Every row gives one point. Two turns around zero, p and q, are shown by what they do to some points. Write where each new point lands after one turn and then the other. Backwards means that the second turn is done in reverse. Each puzzle has new turns, and all numbers are rounded.

Turn p:
-.04	.46 -> -.34	.32
-.09	-.29 -> .13	-.28
.13	-.16 -> .20	-.03
Turn q:
.31	-.05 -> .24	.21
-.32	-.16 -> -.08	-.35
.32	-.03 -> .23	.23
-.05	.40 -> -.34	.22
-.25	-.16 -> -.04	-.29
Where do these land?
q, then p backwards: -.30	.18 -> -.32	.14
q, then p: .03	-.31 -> .31	.04
q, then p: .33	-.18 -> .17	.34
p, then q backwards: -.05	.31 -> .00	.31

Turn p:
.14	-.12	-.03	.13 -> -.06	-.02	-.07	.21
.05	.19	-.24	.02 -> .05	.08	-.28	-.09
-.02	-.06	-.30	-.11 -> -.15	-.13	-.22	-.14
.21	.14	.11	-.23 -> .31	-.18	-.01	-.02
-.24	.01	-.29	.33 -> -.33	.33	-.19	-.04
-.12	-.16	.75	-.14 -> .19	-.08	.75	.10
Turn q:
.33	.17	.17	.16 -> -.04	.36	.18	.18
.13	.04	-.12	-.12 -> .21	.05	-.02	.01
.01	-.23	.17	.29 -> -.27	-.12	.17	.23
-.27	-.38	.25	.13 -> -.34	-.38	.19	-.02
-.06	.33	-.35	-.15 -> .25	.16	-.39	-.12
-.27	.34	.23	-.23 -> -.13	.18	-.06	-.49
.14	-.27	-.35	-.09 -> .34	-.25	-.05	.21
Where do these land?
p, then q: -.23	-.17	-.17	-.15 -> .01	-.25	-.02	-.26
q, then p backwards: .25	-.15	.21	.41 -> .00	-.36	.22	.34
q, then p: -.28	.42	.12	-.12 -> .11	-.14	-.13	-.48
p, then q: .29	-.06	-.42	-.10 -> .21	-.33	-.26	.23
p, then q: -.02	-.04	.25	-.04 -> -.12	.08	.21	.00
